Rows are points. The points of each table are mixes of a few directions, plus a little noise. Count the directions of each table, and those that both share. Where both have some left over, give the other angles between the two spaces (their principal angles), to ten degrees, smallest first.

First (6 x 2):
[[0.03,0.10],
[0.12,0.37],
[0.11,0.33],
[-0.20,-0.63],
[0.24,0.70],
[-0.30,-0.85]]
Second (6 x 2):
[[0.23,-0.39],
[0.03,-0.06],
[0.02,-0.03],
[-0.59,0.99],
[-0.07,0.10],
[0.37,-0.62]]
Directions: first 1, second 1, shared 0; angles 50

First (6 x 4):
[[0.29,-0.88,0.43,-0.58],
[-0.20,0.60,-0.29,0.41],
[-0.15,0.46,-0.22,0.31],
[-0.15,0.46,-0.22,0.31],
[-0.07,0.19,-0.10,0.12],
[0.28,-0.85,0.43,-0.56]]
Second (6 x 4):
[[0.77,0.03,0.74,0.20],
[0.54,-0.58,-0.14,-0.02],
[0.23,0.30,0.45,0.18],
[-0.46,0.22,0.05,-0.13],
[-0.49,-0.41,-0.57,-0.35],
[-0.60,0.43,-0.51,0.13]]
Directions: first 1, second 3, shared 1

First (8 x 8):
[[0.90,-0.38,0.41,-0.18,0.19,-0.24,0.24,-0.10],
[0.77,-0.34,0.33,-0.06,0.04,-0.14,0.17,-0.02],
[0.12,-0.07,-0.01,0.19,-0.25,0.10,-0.04,0.16],
[0.65,-0.30,0.21,0.13,-0.19,-0.01,0.08,0.12],
[-0.73,0.35,-0.22,-0.25,0.33,-0.04,-0.06,-0.20],
[0.07,-0.01,0.12,-0.26,0.32,-0.17,0.11,-0.19],
[0.34,-0.17,0.07,0.19,-0.25,0.07,0.00,0.15],
[-2.11,0.91,-0.92,0.23,-0.21,0.44,-0.50,0.11]]
Second (10 x 8):
[[-0.03,-0.01,-0.08,0.21,-0.26,0.13,-0.08,0.15],
[-0.06,-0.01,-0.14,0.36,-0.46,0.23,-0.14,0.27],
[-0.20,-0.05,-0.47,1.21,-1.50,0.76,-0.48,0.90],
[0.09,0.02,0.22,-0.56,0.69,-0.35,0.22,-0.41],
[0.07,0.02,0.17,-0.43,0.54,-0.28,0.17,-0.32],
[0.00,0.00,0.01,-0.02,0.02,-0.01,0.01,-0.01],
[0.15,0.04,0.37,-0.95,1.18,-0.60,0.37,-0.70],
[0.09,0.02,0.22,-0.56,0.69,-0.35,0.22,-0.41],
[-0.06,-0.02,-0.15,0.39,-0.48,0.25,-0.15,0.29],
[-0.06,-0.01,-0.14,0.35,-0.43,0.22,-0.14,0.26]]
Directions: first 2, second 1, shared 1

First (9 x 11):
[[0.32,0.44,0.80,1.00,0.08,-0.88,0.20,0.39,-0.67,0.00,-0.07],
[-0.41,-0.42,-0.04,-0.56,-0.07,0.03,-0.09,0.35,0.40,0.04,-0.30],
[-0.04,0.32,-0.01,-0.54,0.16,0.26,-0.05,-0.16,-0.76,0.32,-0.09],
[-0.24,-0.38,-0.15,-0.83,-0.08,0.48,-0.20,-0.17,-0.06,0.21,-0.19],
[0.65,0.11,-0.42,0.12,-0.08,0.93,-0.17,-1.38,-0.43,0.07,0.63],
[-0.19,-0.86,-0.26,-0.09,-0.32,0.25,-0.15,-0.06,1.17,-0.27,0.00],
[0.06,-0.02,0.19,0.16,-0.03,-0.14,0.00,0.05,-0.13,0.02,-0.05],
[-0.03,0.45,-0.20,0.87,0.18,-0.71,0.36,0.62,0.84,-0.48,0.26],
[-0.12,0.36,0.09,-0.14,0.18,-0.22,0.10,0.34,-0.36,0.11,-0.14]]
Second (11 x 11):
[[-0.38,0.29,0.78,0.25,0.15,0.00,0.15,-0.43,-0.62,-0.03,-0.56],
[-0.26,0.21,0.32,-0.28,0.06,0.17,0.12,-0.26,-0.59,0.26,-0.42],
[0.60,-0.41,0.13,0.07,-0.72,0.12,0.29,0.29,0.38,0.25,0.10],
[0.39,-0.17,-0.33,0.50,-0.18,-0.05,-0.10,0.39,1.06,-0.61,0.73],
[-0.25,0.08,0.02,-0.30,0.23,0.24,-0.23,-0.23,-0.27,-0.12,-0.03],
[0.69,-0.72,-0.73,0.27,-0.19,-0.13,-0.49,0.13,0.73,-0.17,0.85],
[0.10,-0.18,-0.18,0.21,-0.04,-0.47,0.10,0.33,0.20,0.18,-0.05],
[0.55,0.05,-1.00,0.66,0.32,-0.25,-0.26,-0.39,0.26,-0.15,0.86],
[-0.55,-0.17,0.57,-0.47,0.08,0.02,-0.16,0.11,-0.39,0.06,-0.58],
[-0.49,0.04,0.47,-0.60,-0.21,-0.20,0.45,0.77,-0.10,0.42,-0.83],
[-0.38,0.98,-0.06,-0.29,0.48,0.55,0.15,-0.70,-0.69,-0.10,-0.06]]
Directions: first 4, second 6, shared 3; angles 40

First (11 x 14):
[[0.62,0.87,0.61,0.24,0.11,-1.11,0.58,-0.17,-0.47,0.42,0.52,0.02,-0.30,0.11],
[-0.87,-0.25,-0.46,-0.16,0.22,-0.32,-0.88,-0.41,-0.87,-0.17,-0.16,0.05,0.15,0.30],
[-0.17,0.45,0.11,0.06,0.26,-1.05,-0.22,-0.43,-0.99,0.16,0.30,0.07,-0.11,0.32],
[0.34,0.73,0.47,0.19,0.19,-1.09,0.28,-0.24,-0.66,0.32,0.45,0.02,-0.24,0.18],
[0.56,-0.06,0.24,0.06,-0.22,0.62,0.59,0.42,0.92,0.03,-0.02,-0.04,-0.05,-0.32],
[-0.36,-0.64,-0.42,-0.17,-0.14,0.88,-0.32,0.19,0.51,-0.27,-0.38,-0.02,0.20,-0.13],
[-0.46,-0.29,-0.31,-0.11,0.08,0.11,-0.44,-0.11,-0.24,-0.16,-0.18,0.02,0.11,0.09],
[0.45,-0.02,0.17,0.04,-0.19,0.51,0.47,0.34,0.75,0.02,-0.04,-0.03,-0.03,-0.25],
[0.47,0.33,0.33,0.13,-0.03,-0.16,0.47,0.09,0.21,0.16,0.20,0.00,-0.12,-0.10],
[-0.83,-1.03,-0.79,-0.29,-0.12,1.23,-0.75,0.16,0.42,-0.48,-0.62,-0.04,0.36,-0.08],
[0.22,-0.11,0.04,0.02,-0.13,0.38,0.24,0.21,0.47,-0.01,-0.07,-0.03,0.02,-0.16]]
Second (9 x 14):
[[0.44,-0.21,-0.70,-0.08,0.19,0.66,0.06,-0.39,0.07,-0.35,-0.41,0.08,0.48,0.04],
[0.31,-0.01,-0.46,-0.25,0.26,0.69,-0.05,-0.44,0.32,0.04,-0.39,0.12,0.36,0.03],
[0.09,0.62,0.74,-0.63,-0.05,-0.99,-0.89,-0.74,-1.16,1.16,0.09,0.57,0.08,-0.01],
[-0.60,-0.14,0.51,0.14,0.23,0.39,1.16,0.07,0.39,0.04,0.04,-0.14,-0.47,-0.71],
[-0.49,-0.28,-0.03,0.05,-0.23,-0.06,-0.01,0.14,0.03,-0.23,0.28,-0.12,-0.02,0.18],
[0.69,0.30,0.17,0.11,0.12,-0.45,0.04,-0.19,-0.79,0.16,-0.25,0.27,0.05,-0.32],
[-0.17,-0.07,-0.23,0.65,-0.53,-0.22,0.07,0.99,1.22,-0.43,0.30,-0.45,-0.32,0.57],
[0.00,-0.23,-0.31,0.02,-0.09,0.10,0.09,-0.24,-0.19,-0.23,-0.06,0.09,0.28,0.05],
[-0.26,0.01,0.31,0.01,0.12,-0.14,-0.47,0.80,0.10,-0.16,0.40,-0.42,-0.44,0.15]]
Directions: first 2, second 6, shared 0; angles 30, 30

First (9 x 20):
[[-0.15,0.06,0.39,1.14,0.91,-0.31,-0.41,-1.01,-0.51,0.46,-0.57,-0.66,-0.59,-0.06,0.37,0.51,-0.17,0.03,-0.30,0.16],
[-0.03,-0.05,0.09,-0.11,0.23,0.23,0.18,-0.02,0.13,0.10,0.47,0.37,0.65,-0.11,0.29,-0.08,-0.01,-0.16,-0.04,-0.07],
[0.27,-0.11,0.20,-1.10,-0.47,-0.49,-0.38,1.64,0.81,0.66,-0.30,0.10,0.24,0.58,-0.70,0.02,-0.12,0.80,0.08,0.35],
[0.37,0.04,0.26,0.18,-0.14,0.50,0.64,-0.55,0.04,-0.26,-0.42,-0.49,-0.70,-0.53,-0.04,-0.63,0.33,0.19,0.15,0.06],
[0.08,0.36,-0.23,-0.09,-0.14,-0.09,-0.26,-0.03,-0.29,-0.43,0.28,0.31,0.13,0.39,-0.51,0.45,0.10,-0.19,-0.08,0.06],
[0.04,0.11,-0.41,-0.62,-0.68,-0.17,-0.17,0.71,0.09,-0.39,0.16,0.30,0.06,0.39,-0.58,0.09,0.05,0.01,0.13,-0.02],
[0.17,0.56,0.20,0.77,0.66,-0.01,-0.31,-1.09,-0.69,-0.23,0.07,-0.04,-0.13,0.23,-0.29,0.74,0.15,-0.23,-0.34,0.23],
[-0.12,-0.23,-0.27,-0.11,-0.42,0.24,0.39,0.03,0.08,-0.31,0.01,-0.06,-0.21,-0.35,0.25,-0.52,0.04,-0.15,0.23,-0.26],
[-0.63,-0.74,-0.22,-0.05,0.04,0.10,0.31,0.32,0.34,0.40,0.31,0.16,0.54,-0.53,1.21,-0.57,-0.38,-0.31,0.17,-0.50]]
Second (9 x 20):
[[-0.09,-0.20,0.04,0.71,-0.18,0.26,0.02,0.64,0.35,0.53,-0.51,-0.27,-0.67,-0.44,0.63,-0.04,0.38,0.78,0.45,0.03],
[-0.11,-0.32,-0.21,0.46,-0.33,-0.14,-0.40,0.58,0.14,0.53,-0.45,-0.33,-0.72,-0.48,0.35,-0.32,0.18,0.21,0.21,-0.07],
[0.11,0.42,0.55,-0.01,0.53,0.71,0.98,-0.43,0.21,-0.48,0.37,0.42,0.75,0.52,0.10,0.72,0.13,0.65,0.13,0.15],
[-0.17,-0.29,-0.14,0.31,0.06,0.05,-0.12,0.03,0.29,-0.15,0.45,0.37,0.42,0.20,-0.29,0.21,-0.07,-0.15,-0.29,-0.47],
[0.26,0.47,0.13,-0.85,0.03,-0.26,0.11,-0.45,-0.60,-0.15,-0.24,-0.28,-0.10,0.02,-0.07,-0.26,-0.17,-0.35,0.05,0.56],
[-0.07,-0.19,-0.32,-0.28,-0.09,-0.43,-0.49,-0.19,-0.17,-0.18,0.35,0.15,0.28,0.14,-0.56,-0.18,-0.32,-0.82,-0.46,-0.30],
[0.19,0.54,0.30,-0.92,0.53,0.10,0.58,-1.05,-0.34,-0.93,0.79,0.55,1.23,0.82,-0.69,0.46,-0.38,-0.56,-0.44,0.12],
[-0.14,-0.30,-0.08,0.62,-0.12,0.15,-0.11,0.46,0.36,0.30,-0.14,-0.03,-0.28,-0.22,0.27,0.03,0.20,0.40,0.15,-0.22],
[0.02,-0.14,-0.26,-0.04,-0.42,-0.44,-0.56,0.40,-0.25,0.53,-0.63,-0.57,-0.90,-0.56,0.25,-0.61,0.04,-0.16,0.19,0.20]]
Directions: first 5, second 3, shared 0; angles 30, 50, 70
